Each row of a before or after table is a point. The points were changed in one or more steps. Then noise was added and the rows were shuffled. The steps act on how far a point lies along the listed directions, d1 being the first. Name the steps. A step turns or swaps two directions, mirrors them in a line or flattens them onto one, adds a multiple of one to another, or multiplies one. Angles are multiples of 10 degrees, from the lower direction toward the higher: turns from -170 to 170, lines from 10 to 170 but not 90. Use the fewest steps. Two steps may share a direction if one is a turn and the other turns, adds or multiplies; they go together, in the order done. Otherwise the lowest direction goes first.
In the rows, zero is written as 128.

Directions:
(1): [104 185]
(2): [ 71 104]
Before:
[[ 94 164]
 [175 130]
 [184 119]
 [178  98]
 [195 133]
 [116 177]
 [189 132]
 [114 171]
 [201 115]
 [155  80]
 [ 77 185]
 [ 72 176]]
After (12 x 2):
[[135 184]
 [105  57]
 [160 106]
 [165 196]
 [159 125]
 [177 126]
 [144 214]
 [166 126]
 [155 189]
 [166  99]
 [130 201]
 [135  85]]
Steps: add -1 times d1 to d2

Directions:
(1): [171 124  43 140 155  91]
(2): [206  78 142 114  89 158]
(3): [140 167 105  96 168 209]
Before:
[[117 154  77 107 173 128]
 [ 68 164 121 143 141 127]
 [121 123 116 160 116  73]
 [141  91 160 140  92 106]
 [104 134 107 145 134  87]
 [150 133 105 123 125 138]
 [138 137  58 159 173  61]
 [152  92 127 172 103 101]
 [ 92 140 142 145 129 109]
 [130  67 132 141  91  82]
 [103  59 152 157  85  74]
 [164  54 157 141  66  47]]
After, 12 rows:
[[ 99 124 137 183 123  90]
 [110 117 167 153  96 104]
 [ 90  94 125 151 110  62]
 [109 157 127 125 135 136]
 [153 104 139 137 105 126]
 [ 84 111 128 155 114   7]
 [ 84 127 228 132 110 143]
 [101  65 124 158  99  59]
 [162 106 146 133  86 170]
 [125 109 164 133  99 128]
 [119 121 111 152 127  74]
 [115 132 164  92 121 184]]
Steps: turn d1 and d2 by -150 degrees

Directions:
(1): [166  78 144 188  81 163  46 110 151  85 113]
(2): [ 38 165 110 170 135  96  92 161 101  59 144]
Before (13 x 11):
[[ 69 134 126 173 123  95 118 152 108  71 126]
 [135 143 131 141 116 133 112 117 145  96 119]
 [ 83 102 123 213 124 143  36 124 145  58 107]
 [ 60 151  99 174 138 124  79 150 122  74 119]
 [ 88 134 124 144 136 127 132 135 109 117 158]
 [102 132 122 153 144 106 139 140 129  91 130]
 [206  74 141 138 102 141 131  92 155 143  95]
 [134  87 151 196  86 160  71 128 127  69  96]
 [ 90 113 130 204 123 112  36 156  87  45 125]
 [ 82 157 137 179 112 105  54 154 123  45 144]
 [242  73 174 133 108 192  99  94 184 153 111]
 [ 80 156 107 132 154  83 130 155  80 103 129]
 [249  67 138 121 110 182 145  74 147 172 113]]
After, 13 rows:
[[ 39 169  93 189 143 100 102 162  75  44 155]
 [170 105 141  91 131 124 197 115 136 177 109]
 [150 111 137 123 130 150 149 113 129 156 146]
 [ 83 167 129  86 165 107 210 157  93 153 122]
 [127 162 126 108 138 122 154 119 136 124 122]
 [164 109 136 126 143 127 163 120 142 139 119]
 [166 130 112  78 157 145 182 111 146 199 107]
 [160 139 131  51 186 105 213 137  90 207 125]
 [202  95 134 110 122 139 134 107 123 165 105]
 [ 23 199 119 151 172  88 115 178 104  61 157]
 [ 61 155 106 160 138  73 135 150 107  76 133]
 [103 158 111  65 201 111 216 126 134 203 118]
 [174 158 144  51 156 117 197 125 141 195 135]]
Steps: turn d1 and d2 by 160 degrees

Directions:
(1): [111 221 177 156 109 163 144  65 124  88 191  97 143  41 151 149 113 147]
(2): [ 61 153 103 100  56 198 157 136  80 128 149 194 111 161 101 139 102  47]
(3): [108 102 155  89  36 172  81 195 137 115  62  89 117  81 130 169 125 186]
Before, 13 rows:
[[140 170 174 122  94 149 112 126 134 105 116  57 127  53 144 155 133 199]
 [124  83 109  94 118 126  95 186 134 134  81 137 123 153 114 135 129 125]
 [103 118 102 101 108 143 125 152 118 124 105 140 117 171 110 146 122 110]
 [142 111 136 134 122 134 121 139 118 139 120 117 141 124 116 121 132 146]
 [136 135  96 120 154  92 153 104 133 144 138 147 136 154 112  93 124  90]
 [100 147 155 127  70 175 113 150 124 114 119 126 133 101 140 161 127 161]
 [115 137 132 103  82 156 127 162 126 123  93 110 114 118 117 154 142 128]
 [118 129 153 101  62 177 111 166 132 111 102  93 126  77 132 167 110 160]
 [133 107 163 124  92 138  92 156 141 124 109  87 125  78 134 156 119 179]
 [142 104 120 164 154 120 134 125 147 132 135 140 130 144 139 113 128 115]
 [137 182 181 156  99 151 106  90 154  86 140  67 141  24 166 155 133 216]
 [103 106 147 121  70 164 121 140 124 130 107 145 114 151 119 152 106 105]
 [113 151 124 119 117 143 154 124 121 126 148 167 133 134 121 127 109 114]]
After (13 x 18):
[[113 190 150 138 134 146 132  98 129  98 170 120 144  79 134 140 116 122]
 [ 92 170 128 116  98 162 138 117 116 102 138 126 125 124 123 158 114 120]
 [109 122 125  98  89 151 133 159 128 130 112 161 126 137 116 134 112 129]
 [126 141 111 156 162 122 151 107 114 141 156 168 135 173 130 117 135 100]
 [125 170 119 135 147 131 162 106 116 128 151 133 124 138 117 130 143  92]
 [158 132 125 170 207  81 153  81 128 147 184 136 136 144 131 105 126 110]
 [180 125  92 148 233  59 160  91 125 156 150 136 128 193 125  81 151 105]
 [132 109 141 152 112 145 118 144 150 121 119 119 127 110 142 133 124 141]
 [115 129 129  90  69 136 113 153 141 127  90 105 129  96 118 137 120 145]
 [188  77  69 169 246  42 147  95 149 165 136 163 135 215 128  71 157 113]
 [104 139 151 142  95 158 140 103 119 125 143 149 120 142 126 147 105  92]
 [142 129 137 147 138 134 136 116 112 136 142 119 143 121 116 116 127 134]
 [148 149 107 147 188 111 172  89 121 136 178 150 136 153 125 107 118  78]]
Steps: turn d1 and d3 by -160 degrees; add 0.5 times d2 to d3

Directions:
(1): [153 112 159 125 104 102  89 119 223  98 111 206  72 150 162 130 167 146
 133 184 138 209 179 205 117 148 124  81 207  75 105  84]
(2): [126  90 189 174 133 156  56 106  96 141 159  88 145 202 149 140 106 147
 100 136  15 155 162  52  95 180  72  73 105 108 168  84]
(3): [118 105 179 155 143 116 114  74 214  88 120  75 125 170  94 138 127  57
 189 149 147 148 166 101 248 132 189 132  67 193 133 123]
(4): [ 57 152 143 130 123 129  76  54 171 186  95 117 122 140  96 196 176 165
  87  63 194 113  86  62 101 153 148  73 160 127  46 161]
(5): [ 96  83 131 119 100 130 101 160 111  55 137 159 160 162 147 203 127 164
  24  84 202 110 172 112 177  78 126 198 128 120 167  48]
Before (13 x 32):
[[166 131 111 130 137 122 147 152  97 139 142 141 123 113 154 101 118 130
  150 160  81 138 137 145  93 134 104 123 140 140 143 126]
 [131 132  89 116 139 104 177 179  87 116 152 127 162  94 146 117  93  97
  134 132 139 113 131 161 173  87 136 201  89 160 155 119]
 [137  96 141 131 118 139  98 145 108  90 151 149 147 163 147 168 155 157
   59 105 126 134 170 118 151 116 117 147 122 102 167  85]
 [101  95 115 135 101 143  85 149  73 133 135 149 141 135 126 172 133 190
   69 100 130 107 141  90 108 115  80 129 128 103 136  88]
 [129 104 118 118 112 130  94 151 116 115 118 189 123 132 159 163 163 170
   74  99 143 144 142 136  92 120 106 148 201  77 133  90]
 [140 136 132 135 113 114 131 148 168 102 103 151 114 131 139 118 126 135
  150 142 137 155 150 173 153 131 130 111 144 131 136 112]
 [ 93 158 125 118 134 116 115 113 185 112 115 148 117 106 122 154 168 142
  121 104 173 135 112 131 142 128 158 105 166 118  72 128]
 [142  88 102 105 113 147 138 193   7 119 157 157 162 119 176 132 111 174
   40 106  99 120 128 150  53 124  60 182 144  97 169  88]
 [134 131  82  95 134 129 172 158 105  88 150 127 147  82 134 119 117 106
  140 109 145  92 102 148 157 119 142 168  93 157 152 132]
 [129  90 144 121  99 142  89 174  63  94 154 138 170 150 157 153 107 175
   52 114 118 145 153  96 117 129  75 144 112  85 178  54]
 [146 140 149 125 138 119 161 106 132 146 122  87 126 120  96  96 116  94
  208 145 102 140 137 138 138 134 157 125 101 152 135 164]
 [133 142 122 119 129 116 168 135 141 124 118 120 117 105 113 102 128 102
  172 140 139 125 108 163 139 112 156 125 129 130 104 148]
 [130 170 106 123 157 122 167 136 117 152 135 120 130 105 114  95 132 111
  163 137  96 111  98 137 102 121 150 132 139 153 131 178]]
After, 13 rows:
[[152 145  92 118 147 144 173 153  62 143 149 102 156  98 113 106 133 117
  131 103 109  87 104 121 137 112 135 161  83 144 153 172]
 [158 115 119 128 124 121 128 160 103 115 143 160 125 131 165 127 122 147
  114 153 101 145 158 146 102 125 101 133 151 127 152  93]
 [ 75 154 121 123 137 133 107 121 133 125 127 125 144 113 120 169 154 160
   84  71 160 105  99  86 128 125 141 116 147 121  86 125]
 [115 129 128 141 112 134 117 158  99 112 119 127 152 145 140 148 109 162
   94  97 125 117 138 113 134 125 105 129 122 132 158 101]
 [122 134  73 111 132 149 146 170  27 158 129 139 161  88 134 139 134 160
   83  60 128  76  80  98  69 105 102 181 152 109 140 144]
 [131 146  71 116 123 131 165 157  71 165 123 130 128  64  97 103 126 140
  160 122 134  84  92 134 111 106 113 143 109 139 112 167]
 [129 123 163 165 153 116 103 106 126 167 158  83 141 155 145 110 101  94
  170 161  32 166 145 101 135 173 109  90  87 148 137 122]
 [113 108 168 143 118 130  99 115 147 117 127 120 126 168 131 147 133 136
  116 129 112 150 142 115 126 138 127  91 139 105 117  95]
 [161 124  89 106 137 143 178 175  16 163 150 124 146  83 151  74 106 134
  125 133  64 117  91 164  41 145  78 155 124 122 143 154]
 [160 151  83  98 130 134 189 185  44 142 144 105 164  61 118  70  92 115
  158 131 115 106  84 138 114 118 113 164  79 133 153 157]
 [139 103 184 131 116 111 109  99 181 103 120 128 112 166 122 138 137 121
  164 155 121 181 191 148 154 138 149 113 136 121 141 100]
 [124 132 159 140 138 115 101 116 175 118 133 153 110 164 140 134 154 136
  129 155  93 165 154 138 110 142 137  97 176 121 133 116]
 [133 119 152 138 144 140 100  94 149 126 152  96 127 145 137 118 128 106
  168 138  55 146 122 100 126 195 118  69  98 142 136 128]]
Steps: add -0.7 times d1 to d3; turn d1 and d5 by 110 degrees; mirror d2 and d4 in the line at 110 degrees
